Every row gives one point. The window is the flat piece filled in between its corners: a triangle in 3 columns, a solid with four corners in 4, and so on. A path goes straight from each point to the next, and from the last back to the first. After which points does the path pass through the window?
In the rows, 128 means zero.

Window (4 x 4):
[[  7 148  98  90]
 [154  73 130 165]
 [135 129 141 160]
 [143 122  94 144]]
Path:
(1): [139 117 133 126]
(2): [130 109 137 214]
(3): [158 111 101 177]
(4): [195 100 147 117]
(5): [ 91 122 138  92]
(6): [ 56 141 102 145]
(7): [120 125 100 216]
(8): [130 109 145 111]
Through the window after points: 1, 5, 7

Window (6 x 6):
[[ 63 180 160 145 112 186]
 [139 128 193 103 168 153]
 [177 180 119 167 141 109]
 [125 130 219 152 143 111]
 [146  17  37 100 108 108]
 [ 57 105  36 168 154 168]]
Path:
(1): [ 88 141  97 118 124 119]
(2): [109 136 162  61 163 117]
(3): [172 101 186 178 153 191]
(4): [175 147 141 159 148 174]
(5): [131 163 139 134 143  92]
(6): [ 78 135  83 151 133 131]
(7): [137 119 114 177 123 188]
(8): [136 109 110 150 129 185]
(9): [102 117 115 125 158 127]
(10): [ 99 115 132  86 148  75]
(11): [168  97 116 161 138 140]
(12): [133 123 103 183 117 148]
Through the window after points: 2, 4, 8

Window (8 x 8):
[[139 146 158 185 120 236  86 120]
 [107  70  98 164 149  51 183 142]
 [121 182 151 158  59 211 131 179]
 [ 86 113 139 150  81 131  83  64]
 [123 139 107  80 221  83  95 122]
 [171 105 148 107 169  47 121  92]
 [145 108 140 105 100 229  94 147]
 [153 102  78 154 132  60 100 139]]
Path:
(1): [ 99 132 176 136 101 150  60 158]
(2): [110 124 151 148 102 118  74 154]
(3): [125 125  83 144 120 155 152  35]
(4): [144 137  89 131 141 112 115  95]
(5): [105 118 178 137 182  56 105 141]
(6): [ 92 119 147 159 107 143 101 167]
(7): [161 114  72 138 138 193 158  91]
(8): [138 109  99 144 122 156 166 116]
(9): [114 100 138 140 126 113 115 161]
(10): [ 95 113 179 155 103 128  64 119]
(11): [124 118  71 137  98 158 144  56]
(12): [134 143 103 123 134 177 163  79]
Through the window after points: 2, 8, 10

Window (11 x 11):
[[118 168 168 177 160  55 111 162 128 183 164]
 [ 68 195  42 122 182 172 146  86 181 122 133]
 [128 105 134 183 107 122  79  78  85 132 176]
 [ 75 101 117 148 187 137 174 118  99 163 100]
 [165 128  86  92 102 161 108 149 169 106 148]
 [106  92 134 199 155  86 226 148 155 104 186]
 [ 97 132 154 177 117  72  92 157 124  81 108]
 [114 101 160 144 142 171  70  52 172  97 120]
 [ 89 188 115  63 148 172 163 169 100 128 127]
 [152 124 110  97 147 131 188  89  83  69 119]
 [189 137 125 125 172 168  66 191 160 113 203]]
Path:
(1): [ 72 107 127 111 149 138  95  84 144 113 142]
(2): [181 122 171 192 141 180 102  83 166  96 102]
(3): [135 168 152 190 125 176 135 122 159 112 120]
(4): [106 104 108  96 155  72  94 132 124 129 157]
(5): [102  82 136 124 180  63 114 130 120 104 179]
(6): [147 164 122 195 115 171 134  82 151 129 114]
(7): [158 134 159 206 131 193 105  84 145 126 118]
(8): [ 82  99 130 103 162 130 103  91 151 105 131]
Through the window after points: 1, 3, 7

Window (12 x 12):
[[141 148 113 108  82 180 103 144 167 125 121 159]
 [ 26  85 152 129 195 156  67 182 167 193  91  75]
 [ 85 161  79 111 119 109 172 163 123 156 122 164]
 [121  97 114 121  96 128 187 107  93 140  91 182]
 [ 67  88  69  87 165 158 126  47 127 155 106 114]
 [117 161 103 179 200 150 135  86  96  88  84 140]
 [158 165 109 134 106  76  83 114 136 150  89 154]
 [152 127 111 188 115 120 131 111 144 133 169 128]
 [ 41 150  40 178  96  99 151 108 117  99  39 160]
 [120 106  78 139 105 150 110  95  66 166 163 181]
 [ 67 164 148 103  57  80  83  69 130 152 142 171]
 [184 139 182   7  70  32  31 172 122  42 135 128]]
Path:
(1): [ 89 105 108 114 120  98  97 122 134 122 137 186]
(2): [100 107 101 113 128 107 123 115 152 140 128 196]
(3): [110 192 106 134  88 137 135 126  73 144 107 108]
(4): [132 152 108 146 100 146 114 113  92 137 106  88]
(5): [110 103 114 144 147 106 101  94 157 117 121 175]
(6): [ 81 113  94 142 152 125 107 100 170 122 121 191]
(7): [ 88 160 130 108  59 104 115 132  77 162  88  68]
(8): [116 153 112 103 114 126 117 116 111 150 108  98]
(9): [110  80 106 122 143  89  66 105 168 108 112 213]
(10): [105 118 105 136 144 104  86 123 134 104 109 175]
(11): [ 92 153 110 129  86 146 144  88 106 176  77  65]
(12): [120 165 112  83 118 151 109 117  77 143  53  82]
Through the window after points: 2, 6, 8

Window (14 x 14):
[[ 76  87 169 102 111 208 163 110 143  63  99  93  29 122]
 [151 120  84 142 115 167 123 105 198  81 160  98 119 160]
 [ 73  80  91 132 200 137 139 100  92 143  78 197  46  81]
 [144 178  56  97 144 197 168 119 118 162 193  95 112 127]
 [183 171  95  63 119 109 161 175 173  85 129  85 129 116]
 [ 55 146  94 123 111 156  71  85 197  72  76  75  53 149]
 [158 192 114 163 183 101 140  68 168 162 162 113 152  77]
 [ 89  85 168 119 203  76  70 194 105 182  63 118 141 162]
 [100 119 145 141 140 151  75  21 111 100  94 163 146  74]
 [175 103  60 132  86 103 220  95  89 178  94 117 134 113]
 [152 163  81 108 139 158 171 192 159 207  73 154 129 187]
 [ 84  80 109 104 124 121  88   7 190 187 116 166 130 141]
 [230 131  88 123  43 147 149 109 139 190 143 130 113  97]
 [ 39 141 116 124 123  88 152 167 152 126 172 149 110 169]]
Path:
(1): [166 132  97 128 113 140 144  94 150 126 132 125  96 149]
(2): [192 152 103 107  97 113 168  85  90 145 110 142  79 224]
(3): [ 97  77  58 148 123 131 179 117 148 160  99 100 153  20]
(4): [ 92 117 114 114 142 174 134 125 174 159 119 113 113  91]
(5): [135 130 115 124 137 130 129 100 114 103 127 121 102 158]
(6): [177 129 118 118 113  94 159  98 128 104 112 127 105 183]
(7): [114 119  82 108 135 141 142 124 150 159 114 118 126  86]
(8): [ 88 121  87 133 113 162 152 179 182 143  98  91 163  85]
(9): [130 111 107 109 126 140 131 110 132 132 107 131  87 169]
(10): [159 148 144 110 141 121 134  85 129 119 111 138 103 153]
(11): [ 72  67  65 157 109 155 106 150 172 183  80 140 135  68]
(12): [114 109  92 138 126 130 163 128 134 153 117 110 124 101]
(13): [160 132 126 106 128 113 152  84 112 142  96 132 102 158]
(14): [128 136 109 112 128 118 121  85 115 143 109 127  83 173]
(15): [133 107 100 131 125 140 137 144 169 149 111 116 141 109]
(16): [106 103  88 131 112 148 143 107 139 136 112 107 155  88]
Through the window after points: 2, 4, 6, 12, 14, 16

Window (14 x 14):
[[153 122  90 130 162 106 144 135 141 108 100 120 140 149]
 [129  94 114 155 146 137 118 124 146 140 141 115 126 127]
 [123 104 134 123 114 136  90 121 121 130  97 120 161 146]
 [ 81 249 131 142 136  87 165 186 137  86 165 133 103 147]
 [112 105 157 107 120 158 146 130 170 114 140 137 149 136]
 [ 94 108  95  76 125 101 159 135  72 173 139 130 104 130]
 [180 111 140 153 131  57 169 166 176 170 135 147 133 152]
 [133 141 119 161 123 172 141 139 111 104 112 121 152 153]
 [124 106 150 133 162 116 124 110  68 102 128 173 166 151]
 [148 127  64  88  77 153  43 162 127 119 178 131 118 170]
 [139 112 126  96 123 124 117 112 110 160 172 110 160 147]
 [144 117 135 135 108 156 140  78 159 145 107 136 131 136]
 [137  74 136 119  76 135 114 122 163  77 176  92 117 140]
 [ 70 109  51 113  86 124 162 104 164 152 112 125 151 137]]
Path:
(1): [143 117 123 109  96 106 110 141 139 108 158 139 147  95]
(2): [101  95 133 121 135 170 157 103 150 146 135  98 133 201]
(3): [125 126 127 134 146 134 138 140 133 144 116 120 126 196]
(4): [128 135 109 127 117 126 129 132 127 122 136 137 139 123]
(5): [131 138 111 110  85  88 116 163 115 118 131 129 144  89]
(6): [120 136 117 124 128 135 118 135 134 117 145 128 127 169]
(7): [115 118 137 131 116 140 118 154 111 139 147 119 126 217]
(8): [146 127 115 125 133 125 131 125 129 122 133 127 143 121]
(9): [137 125 143  94 103 117 136 138 112 121 148 154 151  92]
(10): [ 89 113 103 137 133 143 128 113 123 155 142 105 125 201]
(11): [126 129  95 107 108 135  99 143 128 122 157 124 127 178]
(12): [143 136  97 111 100 134  90 154 120 118 152 145 124 116]
Through the window after points: 1, 5, 11

Window (14 x 14):
[[130  91 119  78 139 199 157 131 179 224 118 131  50 158]
 [174  94 100 111 116 102 107 123 126 112 123 118 172 109]
 [199 134 134 139 112 127 226 136 130 100  90 147  79 100]
 [127 110 102 173  98  99 152 113 182 133 171 195  38 152]
 [ 11 112 130 129 106 120 179 126 117 110 155 109 126  70]
 [155 168 137  68 143 108  95 129 111 187 148  63 131 205]
 [ 64 119  66 121 128 165 169  91  90 212 102  86 188  99]
 [106 144 182 106 134 136 105  54 130  81 165 140 150 109]
 [131 110  85 124 138  70 189  21 189  96 123 127  88  32]
 [ 89  83 154 147 137 171 247  79 193 177 185  18  71 114]
 [191  86 138 130 155 109 191  69 101 211  46  43 138  50]
 [114  81  99  76 126 182 114  48  70 133 171 171 107  75]
 [108 110 155 160 209 106 185 139 115  41 119  70 149  94]
 [107 141 104 121  97 163 107  76  94  94  92 130  97  80]]
Path:
(1): [105  74 129 113 111 149 165  68  95 125 107 113 114 144]
(2): [101  79 147 111  89 114 178  90 124 107 101 128 135 165]
(3): [117 162 104 123 154 150 119 100 133 145 170 112 104  82]
(4): [142 150 112 128 165 163 132 125 130 162 151 115 125  53]
(5): [112  66 116 105  74 112 151  67 130  98  98 121  98 161]
(6): [102  93 137  87 134  98 176  30 135 113 103 124 112 124]
(7): [166 150  83 158 134 149 131 144 142 169 177  86 109  36]
(8): [128 135 124 150 167 127 160 129 135 119 148 107 120  83]
(9): [100  56 128 103  95 115 152  62 110  72  85 118 120 154]
(10): [114  88 134 106 108 142 175 111 120 131 106 105 137 162]
(11): [106 139 120 131 174 156 120 137 131 158 173 125  78  58]
(12): [152 135 122 127 128 143 165 134 146 137 134 118 104  89]
(13): [150 116 140 109 125 130 181  97 123 129 105 129  94 139]
(14): [101  85 126 108 121 136 166  70 123 149 124  99 115 134]
(15): [143 136 105 130 150 142 136 130 145 170 136  92 133  52]
(16): [145 135 112 114 161 132 143 115 135 149 150 120 125  48]
Through the window after points: 4, 6, 8, 12, 16

Window (14 x 14):
[[120  99 130 159 127 116 137 100 104 155 113 130 129 142]
 [154 135  85 133  69 141 132 112 157 128 135 143 140 157]
 [151 132 133 121 127 114 115 171 129 134 120 124 211 161]
 [106  73 134  82 160 150 129 164 127 144 109 121 169 138]
 [132 128  95  88 118  80 118 131 116 162 153 185  92 147]
 [142 106 156  99 115  87 117 125  69  84 138 108 125 114]
 [118 146 165 159  82 140 114 104 132 129 113 194 137 130]
 [159  83 124 138 130 104 103 101 122  69 123 119 119 125]
 [109 148  93 130 155 143 137  97 133 167 130 138 126 141]
 [118 115 101 136 113  92   7 162 132 118 127  72 103 107]
 [122 146 127 101 130 107  91 124  74 152  63 130 167 143]
 [159  92 128  90 153 106 108 122  99 159 124 110 149 113]
 [186 119 115 163 111 149 100 134 112 115  95 130  80 137]
 [146 108  59 142 133 118 103 132  99 159 159 144 147 124]]
Path:
(1): [124 127 125 152  90 105 135 151 125 125 111 150 130 103]
(2): [160 106 133 123 136 146  80  71 122 110 131 140 135 171]
(3): [137 124 115 136 114 126  96 117 113 126 125 137 134 158]
(4): [136 133 113 127  76 110 148 155 143 120 105 141 135  79]
(5): [111 124 105 121 130  93 143 143 143 141 105 142 136 106]
(6): [145 113 141 118 117 152  81 128  83 157 133 128 156 169]
(7): [129 113 119 117 144 132  96 131 101 145 140 114 121 167]
(8): [147 119  94 121 128 100 128 133 130 138 106 133 151 110]
(9): [127 125 121 123 116 117 118 139 119 150 115 145 135 114]
(10): [138 123 134 131 129 137  72  97 102 150 123 120 146 197]
(11): [152 101 113 123 142 124  92 113 116 138 134 126 133 166]
(12): [129 137 104 111 106 106 139 162 101 128  79 118 144  84]
Through the window after points: 1

Window (14 x 14):
[[131 170  92 167 179  84 108 106 134  87 166 125 128  69]
 [128 167  93 160 121 134 181  99  86  99 134  97 132 140]
 [127 172 142 119 168 137 108  32  92 171 109 173 137  89]
 [ 87 162  68 116 130 163  79 124 187 180 144 118  99 128]
 [106 106  54 124 158 158 120 139 100  97 101 113  92 108]
 [ 84 101 121 159  78 163 143 148 106  76 101 151 133 116]
 [106 137 130  89 126  84 165 173  94  83 120 151 142 141]
 [100  90 133 127 100 110  89 180 114 147 203 128 101 147]
 [183  80 160 179  93  64 102  74 156 165 119 152  79 154]
 [107  62 114 135 151 107 152 108 129 108 133 249 138 137]
 [145 108 117 118 121 131 147 112 156 101 163 120  30 135]
 [ 92 106 179 149 165 132 118  82 190 171 157 135 153 156]
 [108 200 108 168 183  93 128  86 143 185 120 116  57 101]
 [125 141 117 124 135 171 129 189  88 102 121 166 132 146]]
Path:
(1): [129 138 125 124 137 139 145 109 112 166 120 139 145  53]
(2): [132 115 126 140 117 120 133 116 131 160 125 148 103 120]
(3): [101 137 128 137 139 125 102  96 142 121 121 148  93 173]
(4): [115 140 135 149 146 111  80 102 124  83 129 115  77 180]
(5): [153 137  96 142 116 118 169 133 124 181 131 133 136  57]
(6): [130 123 125 149 128 129 129 115 150 158 131 129 117  91]
(7): [112 137 115 150 131 111 112 104 127 122 126 148  97 144]
(8): [ 80 165 117 154 150 111  91  93 142 130 130 139  62 161]
(9): [141 150 115 141 160 118 151 105 132 167 131 126 103  85]
(10): [115 109 107 130 145 135 129 138 137 157 134 162 132  94]
(11): [117 135 128 132 141 120 100 110 120 105 138 160  97 150]
(12): [113 159 128 139 152 129 108  58 101 121 122 163 114 149]
Through the window after points: 6, 8, 12

Window (14 x 14):
[[ 92  79 156  60 117  54 216 128 125 171 131 137 131 123]
 [134 143  93 138 182 165  78 142 127 117 179 197 159 121]
 [ 84 122 153 109 103 143 249  91 174 170 155 108 112 112]
 [193 136 122 180 191 143  88 169 105 132 141 134 123 124]
 [ 87 136  93  93 120 122 228  79 165 222  85 107 134 154]
 [116 145 115 147 134 127 105  91 171  84 127 158  78 159]
 [ 96 130  65 186 120 135 146 133 145  75 143 133 147 154]
 [ 93 140 109 119 197 132 116 154  77 154 176 112 102 134]
 [ 95 146  91 158  89 162  61 150 160 121 136 118 137 115]
 [155 161  94 112 151 157  96 150 158  91 170 103 148 167]
 [141 208  82 141 113 128 107 159 108 100 164 158 120 114]
 [163  70 102  80 145 143 152 126  50 167 167 142  94 127]
 [137 139  93 107 188 174 118 158 109  93 108 130 120  94]
 [ 83 120 174  87 103 122 213  69  85 171 115 114 157 146]]
Path:
(1): [104 122  91 113 172 101 117  85 109 130 153  91 140 106]
(2): [112 153 135 128 132 170 175 169 133 170 132 169  94 173]
(3): [136 117 128 120 151 196 134 196 127 145 145 150  97 185]
(4): [124 148  86 136 155  84 127  95 128 116 141 123 136  81]
(5): [119 134  62 143 166 119 145  87 122 138 189 104 130  96]
(6): [106 140 120 132 132 149 129 166 128 105 126 137 132 174]
(7): [127 136  98 133 123 190 127 197 107 131 134 172 111 188]
(8): [126 141 110 123 158 123 122 106 126 127 165 148 142 102]
(9): [139 126  92 122 163 141  80  89 144 109 155 120 132  67]
(10): [120 151 108 125 153 161 144 178 112 117 124 150 121 161]
(11): [115 152 115 124 146 158 162 156 117 145 138 148 109 142]
(12): [116 128 116 129 141 103 132 102 131 132 170 104 128 108]
Through the window after points: 1, 5, 7, 9, 11

Window (14 x 14):
[[175 194 151 156 154 140 121 123  54 129 174 152  85 127]
 [192 193 189  99 176 133 152 109 134 112 168 131 130  62]
 [125  75  55 134  67 172 126 104 135 166 164 160 122 150]
 [116  60  41 127  91  82 130 125  98 134 110 165 107 111]
 [148 224 160 118  88 153 192 169 131 108 124 191 119  83]
 [104  82 102  81 101 135  84 196 103 122 187 136 131 133]
 [ 94  68  37 104 138 186 142 123  82  90 144 162 112 127]
 [ 70  98  54 116 139 164  88 108  44 188 125 188 204 111]
 [ 85  62  47 130 164 107 151 175 144 152 189 170 139 151]
 [162 191 135 216  87 159 140 138 150  70 150 144 133  58]
 [132 228  73 120 129 154 109 159 130 142 146  84 153 116]
 [208 193 128 169 142 192  89 132 120 135  75 203 105  70]
 [ 65  67 103 135 162 161 108 134  83 183 117  96 131 157]
 [ 69 230 126 101 137 150  73  97 136 112 111 197 154 118]]
Path:
(1): [ 81 139  92 132 129 128  88 139  84 161 158 180  88  86]
(2): [101 169  68 148 108 157 111 140 143 171 159 111 105  65]
(3): [164 182 100  96 136 153 122 147  98 104 130 137 182 184]
(4): [170 111  85 161 102 162 128 160 134  92 108 134 187 184]
(5): [ 82 134 111 114 143 136 126 112  90 172 178 192  77  64]
(6): [ 88 175  92 147 116 149 123 159 128 163 205 167  81  56]
(7): [157 123 108 110 128 161 122 136 115 103  83 151 167 141]
(8): [159 140 100 118 126 174 113 130 112 139 110 108 205 193]
(9): [ 90 150  56 139  91 138 129 136 135 152 189 171  54  48]
(10): [ 87 127  87 140 140 185 145 125 106 167 164 180  84  65]
(11): [168 114  93 118 104 121 119 155 109 112 132 126 168 153]
(12): [144 155 101 135 131 150 125 136 128 109 128 149 151 134]
(13): [ 81 150  94 141 126 150 108 145 114 155 163 146 113  80]
(14): [116 139 113 152 145 161 130 152 122 128 166 143  76  54]
(15): [157 160 114  92 123 135 125 113 111 123 122 131 180 178]
(16): [181 126 109 131 133 141 166 118 116  99 116 126 169 171]
Through the window after points: 2, 8, 12, 16

Window (14 x 14):
[[131 185  96 130 140  96  70 157 158 127 109 110 124 147]
 [144 151 142 158 127 143 136 117 170 128 156 131  56 103]
 [159 100  88 137 125 104 152 110 116 120  63  64 126 162]
 [147 133 160 143 117 115 150  90 160 194 164 126 154 138]
 [121 136 149 219  92 127  90 132 139 148 135 157 104 104]
 [159 190 160 249 199 132 103 183 139 163 127  95 182 119]
 [101 106 178 177 157  61 173 130  81 171 164  59  96 127]
 [142 134 152 129 115 176 155 157 167 107 138 138 137 160]
 [140 144 164  98  99 100 109 101  94  73 169 111 131 112]
 [139 120 155 129 127 170 171  97 110 137 112 167  88 172]
 [113 162 142 130 115 171 146  99 139 148 187 104 122 155]
 [ 85 183 113  56 108 134 153 131 110 127  97 104 150 112]
 [ 77 121 170 115 140 116 124  79 117  82 129 122 125 122]
 [ 57 123 126  93 172 138  92 129  94 162 152 127 120  75]]
Path:
(1): [143 149 184 148 109 137 119  78 133 184 137 104 122 138]
(2): [118 127 182 126 111 135 136 120 129 144 128 107 111 143]
(3): [135 152 113 149 139 142 144 134 153 116 148 134 110 117]
(4): [124 130 122 156 138 138 159 120 100 119 146 134 124 146]
(5): [135 129 175 122 112 120 125 123 159 157 104  85 101 134]
(6): [140 162 187 133 110 128 124 125 119 148 130  83 103 152]
(7): [132 132 102 154 139 145 151 135 162 111 134 155 142 133]
(8): [107 135  89 139 162  97 149 175 150  99 160 143 152 113]
Through the window after points: 2, 4, 8

Window (14 x 14):
[[157 170 183 143  59 130  97 150 170 148  90  99 123 115]
 [176 153 172 181 118  78 143 102  50 129 166 124 202 170]
 [130 162  87 204 120 131 162 115  90  70 190 152 175 124]
 [146 103 110  67  68 195 118 141 142 180  64  89   8 120]
 [126 142 202 119 113 114 169 159 123 191 104  86 131  65]
 [134 139 172 180  74 130 117 182  82 144  48 101  76 106]
 [171 120 172 120  95  86 165 158 132  93  86  73 100 106]
 [107 102 212 112  71 106 124 118 123 131 140 120  73  93]
 [122 126 131  43 113 151 106 128 136 132  49 180  59  99]
 [ 73 112  88 105 150 182  79 138 147 111  68  96  64 167]
 [102 106  88 155  64 105 132 128  93 116 123 137 207 148]
 [131 145 140 139  87 169 122 154  50  70 158 119 219 145]
 [125 168 183  92  69  89 145 208 129 168 108 107  58 131]
 [166  87 129 192 116 143 107 195 100 115 155 150 198 155]]
Path:
(1): [107 148 159 145  99 163 157 191 123 136  96 149 104 155]
(2): [156 129 165 139  88  58  84 120  92 114 129  74 146  78]
(3): [195 107 108 146 111  92  61 149 116 139 133 106 144 129]
(4): [ 93 123 183 149  97 164 193 173 109  94 108 131 131 134]
(5): [105  99 167 100  88 153 131 143 129 117  77 150  79 138]
(6): [145 164 107 124 111  83  96 118 107 145 147  89 142  76]
(7): [158 145  79  86 100 140  64 160  87 198 114  75  50 105]
(8): [117 128 186 137  67 129 167 157 133 103 101 132 139 141]
(9): [162 136 180 135  77 124 167 133  89 104  95 175 113 190]
(10): [126 134 126 108 114 126 113 145 134 129 103 105 108  77]
(11): [148 124 144 102  90  88  68 157  80 130 112 103  82  84]
(12): [129 146 161 162  82 157 154 139 133 120 113 128 147 158]
Through the window after points: 3, 5, 7, 9

Window (14 x 14):
[[ 79  96 146 114 162  79 130 136  99 140  80 174 113 164]
 [129  96 145  96 119  28 180 100 168 168 122 125 105  85]
 [103 121 164 142  86  74 115 106 123 174 107 103 120 162]
 [ 98  65  64 142 148 190 119 122 117 132 195 209 118 100]
 [118  86  93 138 131  82 189  93  94 102 133 118  93 138]
 [115 138  91 169 140 125 135 202 135 183  75  93 128 141]
 [180 109 108 109 125 184 126 172  94 191  90 113 161 126]
 [ 92 104 112 137 109  96 144  84 122 142  40 127  83 110]
 [153 114 131 167 143 144 144  99  89 119 159 223  53 108]
 [ 71 148 127 120  95  32 149 108  57 152  92 148  86 106]
 [ 99 148 135 113 126  81 103 118  99  78  99 127  76 109]
 [143 124  89  98 101 224 167 141 125 128 174 225  71 145]
 [ 76 146 131 102 173  47 137  54 108 171 112 122  74 135]
 [111  72 153 127 141 230 174 151 105 154 194 169  81  92]]
Path:
(1): [176  51  99 132  73 123 110 161 117 192 134 158  68  51]
(2): [125 117 119 123 128  85 109 124  86 169 132 120  78 136]
(3): [ 72 115 136 121 109 112 181 109 143 113  82 130 146 119]
(4): [101 150  97 119 102 155 160 106 107 134 126 179 145 116]
(5): [113  58 107 139 144 126 125 119 124 144 117 153  52 119]
(6): [118  52  94 114  83 120 153 168  68 225 121 134  83  97]
(7): [103 179 143 138 159  99 118 104 134  70  95 133 113 142]
(8): [ 50 148 121 122 190 136 162  79 118 103 142 155 157 183]
Through the window after points: 4, 6, 8

Window (14 x 14):
[[157  95 159  90 122 150 108 161 108 154 142 114  90  91]
 [152 182 128 109  96 118  95 128 121 148 103 163  98  63]
 [110 147 162 114 105 163 159 128 133 134 136 138 138  52]
 [157 128 122 120  66 110 193 150 135 127 148 130 102  95]
 [111 103 133 141 103 164 101 115  54 156 116 152 117 114]
 [133 165 200 121 197  76 161  97 133 149 150  84 211 137]
 [161 150 125 127 164 147 124  99 153 165 144 115  86 103]
 [115  99  63 127 130 162   7 149 125 127  46  74 153 206]
 [ 75 147 139 133 171 102 204 149  76 172  96 144 145  75]
 [119 136 176  96 113 112 147 130 168 120 133 157 102 130]
 [106  68 154  81  76 167 112  97  72 196  91  70 116 131]
 [112 125 101  72 136 138  92 118 106  90 128 105 102 138]
 [ 78 155 150 152 103 115 161 165  93 150 125  86 108 118]
 [156 149 151 136 130 142 162 134 104 112  89 123  82  89]]
Path:
(1): [141 184 193  87  99 182 152 129 130 158 150 134 119 161]
(2): [149 162 165  81 126 133 166 145  93 160 149 128 134 125]
(3): [ 78 104 153 167 130 121 143  84 114 123 111 124 109  48]
(4): [121 100 136 134 116 102 130 112 113 139 123 125 110  81]
(5): [124 156 154 102 136 174 132 147 101 158 121 140 118 138]
(6): [129 144 142 111 107 159 119 150  89 167 115 130 129 151]
(7): [113  89 145 151 148 106 120  78  99 116 129 122 115  45]
(8): [133  92 149 171 125 100 123 126 128 118  91 108  87  70]
(9): [128 175 154  77 121 171 152 139 114 182 143 129 148 138]
(10): [130 157 149  68 105 171 160 133 110 181 112 131 144 138]
(11): [ 92 105 135 156 126 106 119 121  96 126 112 111 104  93]
(12): [106  91 123 124 126  76 127 131 143 111 101 139 102  69]
Through the window after points: 4, 6, 12
